Each point is reached from the start by the listed moves, each made 0, 1 or 2 times, or once backwards (-1), plus a little noise. Is the number of moves made odd or even? Then give how often each move was made.

Moves:
(1): [ 63   7   5 -12  -1  -3]
(2): [  0  54   0  -6  -6 -11]
(3): [-5 -4 36 -5  8 -6]
Start: [-10   3  25  -5  18 -23]
Points:
[-83  95  93 -16  24 -55] -> odd (-1, 2, 2)
[ 59  16  -7 -12   6 -19] -> even (1, 0, -1)
[ -9  58  25 -12  16 -31] -> odd (0, 1, 0)
[-10 -52  26   2  24 -14] -> odd (0, -1, 0)

Moves:
(1): [28  4 -3  1 -1  0  0  3  2 -2  4 -2]
(2): [-11  35   5   0  -5   2  -2   0   3  -3   6   9]
(3): [ 1 -2 35 -3  0 -2 -1  1  2  7 -5  2]
(4): [ 1  1  1 32  2  3 -2  0  1  4  2 -4]
(5): [-1  4 -2  0 35  1 -1  1 -5 -1  1 -3]
(6): [ 4 -3  3  0 -2 37 -2  2 -1  4 -1  5]
(7): [ 1  2  0  2  3  4 37  0  1  2 -4  1]
(8): [-3 -3 -1  0 -1  1  1 24  0 -1  2  2]
(9): [-1 -4 -2 -1  5  2 -2  1 37 -1 -1  0]
(10): [ 2  0 -4 -5  0 -3  1 -1  2 31  1  2]
(11): [-4 -4  2 -1  0  0  2 -2 -1 -3 24 -2]
Start: [ -2 -11  -1  13   6  11  -2   4  -2  16  -8  10]
Points:
[-22 -49 -38  15 -22 -30 -32  -6  -6   7  -7   0] -> even (-1, -1, -1, 0, -1, -1, -1, 0, 0, 0, 0)
[ 32  49  42  -5   0  42 -45 -14  43  72  56  28] -> odd (2, 2, 1, 0, 0, 1, -1, -1, 1, 2, 2)
[ -3  62 -21  25  -4  23  74  -3 -36 -32  50  23] -> even (1, 2, -1, 0, 0, 0, 2, 0, -1, -1, 2)
[ 33 -15   8  22 -22  95  66  10  38  -3 -17  24] -> even (1, 0, 0, 0, -1, 2, 2, 0, 1, -1, 0)

Moves:
(1): [ 18  -2   0  -8  -3  -2  -2  -1  -6   0   2  -2 -12   7   1   2   2   2
  -5  -3   0  -7   1  -6]
(2): [ -1  11   1  -5  -1  -3   0   5  -1  -1   0 -10  -1  -5  -3  -2   2  -3
   0  -6   0   2   0  -1]
(3): [ 3 -3 17  0 -4 -1 11 -4  0 -6 -9 -2  3 -4 -4  7 -2  0  8 -1 -4 -1 -5  4]
(4): [  3   3   4  14   8   6   0   7   0  -3   3  -6   1  -2   1   6   2  -4
  -5   0  -2  -8 -11  -2]
(5): [ 1  8  3 -8 20  0 -4 -6 -5 -5 -5  5 -1 -2  1  3 -5 -3 -1  2  6 -8  0  3]
(6): [ 1  3  0 -8 -3 13  0 -1 -2  2  3 -5  3  3 -3 -5 -4  4  1  4  2 -4 -4 -3]
(7): [ 3  5 -3 -1  5 -1 17  2  1  3  0  0  0  1  2  3  3 -1  6  7 -8 -4 -1 -1]
(8): [ 3 -2  3 -5 -1  0 -3 14  7  0 -3  1 -7  2  6 -1 -7 -3  4 -1  1 -4  3 -2]
(9): [ 6  9  1 -4 -2  2 -3 -3 15  5  3 -6 -1  2  4  4  4  2  1 -3  1  0  0  6]
(10): [  3   0  11  -1  -2  -4  -8   1  -4  17 -10   2   2  -1  -1  -3  -1  -9
  -4  -2 -14  -2  -2   3]
(11): [ 3  3  3 -6 -2  1 -4  3 -5  3 16  1  5  3  9  0  0 -2 -4 -1  8  1 -4  3]
(12): [ 0  7  2  1 -5  2 -1 -2 -2 -4  1  9  5  5 -4 -3  2  3  2  0  0  5 -1 -3]
(13): [11  1 -8 -1 -1 -3 -1  2  7 -4 -1  0 16 -6 -1 -1  4 -1 -2  3  4  2 -3  0]
(14): [ 2  0  0  5  1 -7 -4 -2 -1  1 -3 -9  9 14 -1  4 -3 -5  6  3 -4  1  0  1]
(15): [ 0  4 -9  3 -9 -4 -2 -5  2 -8 -3 -2  4 -3 21  2 -3  1 -1  2  0 -6 -8 -8]
(16): [-6  0  0 -7  0 12 -3  6 -4 -3 -4  1  1 -1  3 13  5  3 -4 -2 -2 -2  6  0]
(17): [ -7  -7   7   2   9   7   1   1   1  -7  -4  -1   7   2  10  -7  16 -11
  -9   2   3   4   0  -6]
(18): [-3  1  5 -1  5 -5  2  5 -3  0 -4 -3  4  0 -2 -5  3 16 -2  1  1 -2  1  0]
(19): [ 2  3  0  2  4  3 -3  2 -1  3 -3 -2 -5 -6  1  1  4  2 12  3  4  4  1  1]
(20): [  1   3   4  -3  -4   0  -4   2  -4  -2   4   0  -5   1  -1   0   0   1
 -12  16  -1   5   2   4]
(21): [-1  0 -6  9 -8 -4  9  0  0  7 -7  5 -2  2 -4  1 -5 -3  0  0 17  2  3  3]
(22): [ 4  1  3  3  5  5  2  0 -3  3 -2 -2 -1  0  3 -2 -6  3 -3 -4 -1  8  4  3]
(23): [-3  0  9  7 -8  3  2 -5  2 -5  5  4  7 -2 -1 -1 -2 -7  4 -1 -7 -8 24  0]
(24): [ 0  4 -5  3  1  2 -1  2 -3 -2 -5  1 -3  4  0 -9  6  0  2 -3  4 -1 -3 19]
Start: [  1  -6  -1 -12   7   5  -4  -5  -1   0  -2  -7   8  -8   9  -3   5   1
  -2  -2   5 -10   1 -11]
Points:
[ 16  30  84  39  28 -29  44   6  12  48 -10 -39  50  25  -6  19 -18  -7
  13 -33   3   0 -20  18] -> even (-1, 1, 2, 2, 0, -1, 1, 0, 2, 1, 2, 1, -1, 2, -1, -1, 0, 2, -1, -1, 2, 2, 0, -1)
[ 18   6  52   0 -10  15 -22 -25 -29  22 -30  -5 -28 -12  -1 -41  31 -51
 -38 -15  -5   6  28 -26] -> odd (2, 2, 0, 0, 0, 0, -1, -1, 0, 2, -1, 1, -1, -1, 0, -1, 2, -1, 1, 1, 1, 1, 1, 0)
[ -7  19  19  70  20  30 -12  17  -8  50 -50  12   7  21 -20 -26 -11 -54
  23 -31   0  -2  25  35] -> odd (-1, 0, -1, 2, 0, 0, 0, 1, 0, 2, -1, 2, -1, 1, -1, 0, 0, -1, 1, -1, 2, 2, 1, 2)
[-11   6  -7 -44  71  24 -17 -14  33 -24 -30  19  16  17  51  -8  44 -20
  -9 -12  -2 -23  26  -2] -> odd (0, -1, -1, -1, 2, -1, 1, 1, 2, 0, -1, 1, 0, 0, 0, 1, 2, 0, -1, -1, -1, 0, 0, 1)
[ 53   7  53   4  -3 -11   7 -33 -52  15 -17  13  15  22  19   4 -37 -47
 -26  46  -1 -67  19  -9] -> even (2, -1, 1, 1, 2, 1, 1, 0, -1, 2, 1, 0, 0, 1, 1, -1, 0, 0, 0, 2, 2, 0, 2, 0)
[  3  -3  12 -68 -11  21   4  -1   6 -12 -39   2  71 -44  49  19 -26  46
   5  -5   7 -55 -16  -4] -> even (-1, -1, 2, -1, 1, 2, 0, 1, 0, 1, 1, -1, 2, -1, 2, 2, -1, 2, -1, -1, 0, 0, 0, 0)
[ -6  -3  81 -55  64   1 -45  -1 -32   5 -27  -7   0 -29   3 -40  17 -20
 -85  -2 -36  -9  95 -19] -> even (1, 2, -1, -1, 2, -1, -1, 0, 0, 2, -1, -1, 0, -1, -1, 0, 2, 2, -1, 2, -1, 2, 2, -1)
